Each wall is flat, endless, passes through zero and stands at right angles to its row. A trip goes straight from one point to another. Which walls does it cross, in order?

Walls:
(1): -.26 -.38
(2):  .61 -.05
(3): .04 .11
Trips:
.28 .36 to .10 .38 -> none
-.19  .10 to -.50  .40 -> 1
-.14 -.03 to -.46 -.41 -> none
-.32  .26 to .19 .19 -> 2
-.15  .50 to -.26 -.06 -> 1, 3
-.17 -.30 to -.53  .06 -> none
.37 .07 to -.09 -.06 -> 3, 1, 2
.55 .05 to .23 .16 -> none
-.10 -.10 to .35 .02 -> 2, 1, 3

Walls:
(1): -.16  .12  .26  .30  .06  .01
(2):  .00 -.65  .05 -.48 -.12 -.41
(3):  .19 -.20  .17  .20  .14  .45
(4): -.35 -.03 -.41 -.12  .40  .61
(5):  .15  .15 -.06 -.23  .19  .38
Trips:
.40 .06 .08 .62 .24 .19 to -.35 -.15 -.03 -.01  .08 -.84 -> 5, 3, 2
 .15  .53  .41 -.37 -.36  .01 to -.13  .27 -.27  .28  .27 -.02 -> 4
-.61  .06 -.14  .47 -.19 -.25 to  .23 -.17 -.09  .31 -.44 -.22 -> 2, 1
-.21  .04 -.38 -.25  .28 -.21 to -.17 -.63 -.50  .13 -.36 -.39 -> 5, 4
-.27 -.04  .19 -.20  .11  .06 to  .21  .18 -.28  .07  .10 -.83 -> 5, 4, 1
 .02 -.34 -.06  .33 -.15 -.12 to -.88 -.17 -.14  .01  .03  .12 -> 4, 3
 .21  .00  .32 -.57  .11  .34 to  .17 -.08 -.09  .63  .19  .16 -> 2, 1, 5
 .08  .26 -.07  .29 -.19  .66 to  .21 -.40  .21  .42 -.17  .64 -> none

Walls:
(1):  .14 -.41 -.34 -.32 -.45 -.51  .07 -.17  .41
(2): -.42 -.05 -.10  .32  .04  .64  .27  .62 -.01
(3):  .01 -.01  .10 -.09  .25  .08  .05 -.05 -.09
(4):  .14 -.35 -.33  .18 -.06  .47 -.09  .18 -.05
(5):  .02 -.01  .05  .52  .31  .26 -.45 -.05  .12
(6): -.22  .08 -.22  .66 -.57 -.18  .03 -.03 -.41
Trips:
-.08 -.19  .11 -.33  .56  .33  .70  .24 -.28 to  .57  .52  .08 -.31 -.19 -.31  .11  .06  .34 -> 4, 2, 1, 3
 .36  .04 -.47 -.10  .36  .15  .60 -.50  .11 to -.16 -.82 -.22 -.31  .07  .46  .27 -.56 -.13 -> 2
-.15 -.30 -.41  .07 -.28  .54 -.24 -.13 -.23 to  .11 -.35 -.16 -.05 -.07  .22 -.29  .08  .09 -> 1, 6
 .10  .38 -.16  .77 -.54 -.11 -.23  .28  .18 to -.06 -.11  .29  .64 -.07 -.03 -.72  .30 -.34 -> none
-.45  .27 -.09  .13  .28 -.14 -.09 -.28  .30 to  .26  .36 -.30  .18 -.22  .09  .32  .10 -.25 -> 6, 3, 2, 5, 4
 .19  .40  .25  .35 -.04  .63  .46  .20  .15 to -.03 -.54  .46 -.12 -.11  .00  .17  .53 -.34 -> 5, 6
 .19 -.36 -.16  .36 -.30  .07  .48 -.46  .23 to -.26 -.01  .32 -.19 -.48  .11  .04 -.22 -.11 -> 4
 .23  .44 -.11  .10 -.65  .38  .58  .36  .06 to -.42 -.09  .07 -.02  .06 -.23 -.51 -.27 -.31 -> 4, 2, 5, 3
-.06  .12 -.06  .10 -.35 -.21 -.21 -.24  .53 to  .24  .47  .01  .11  .00 -.35  .20  .35 -.08 -> 5, 1

Walls:
(1):  .52 -.02 -.44 -.19  .12 -.12 -.52  .03  .25 -.14 -.16  .32
(2): -.79  .54 -.25  .11  .24 -.29 -.34 -.41 -.63  .56  .03  .05
(3):  .35 -.32  .43  .30 -.06 -.09 -.02  .05  .19  .59  .21  .36
(4): -.14 -.19  .22  .26 -.03 -.32 -.03  .42  .07 -.15 -.09  .07
(5): -.24 -.05 -.32 -.03  .30  .11  .14  .47 -.15 -.12 -.25  .53
(6):  .63 -.28  .22  .36  .33 -.18  .62  .03  .14  .36 -.01  .19
Trips:
 .08 -.29  .62  .18 -.63  .28  .52  .11  .37  .09  .22 -.71 to  .52 -.03  .19 -.91  .20  .19  .23 -.89  .50  .22 -.24 -.34 -> 4, 1, 3
-.18 -.26  .16 -.07  .34 -.03  .27  .15 -.03  .27 -.26  .44 to -.11 -.05  .28  .07 -.21  .52  .00 -.21 -.57 -.15 -.16  .20 -> 4, 6, 3
-.90 -.35  .02  .23  .05  .28 -.35  .04  .30 -.07 -.21 -.26 to -.06  .11  .06 -.46  .03  .21  .05  .11 -.17  .22 -.20  .45 -> 4, 1, 3
 .18  .10 -.03  .37 -.47  .22 -.47 -.05 -.86 -.31  .64  .30 to -.42 -.03  .15  .16 -.18  .00 -.10 -.14 -.67 -.55 -.03 -.05 -> 1, 3, 4, 5
 .16 -.01 -.34  .03  .07 -.05 -.41 -.50 -.56  .24  .04 -.11 to -.40  .14  .03  .20 -.36  .22 -.33  .50  .26  .45 -.07  .22 -> 3, 5, 4, 1
-.11  .12  .14  .11  .37  .04 -.29 -.65  .19 -.44 -.35 -.02 to -.25 -.38 -.01  .30  .23 -.14 -.11  .29 -.31 -.02  .14  .19 -> 4, 5, 1, 3, 6
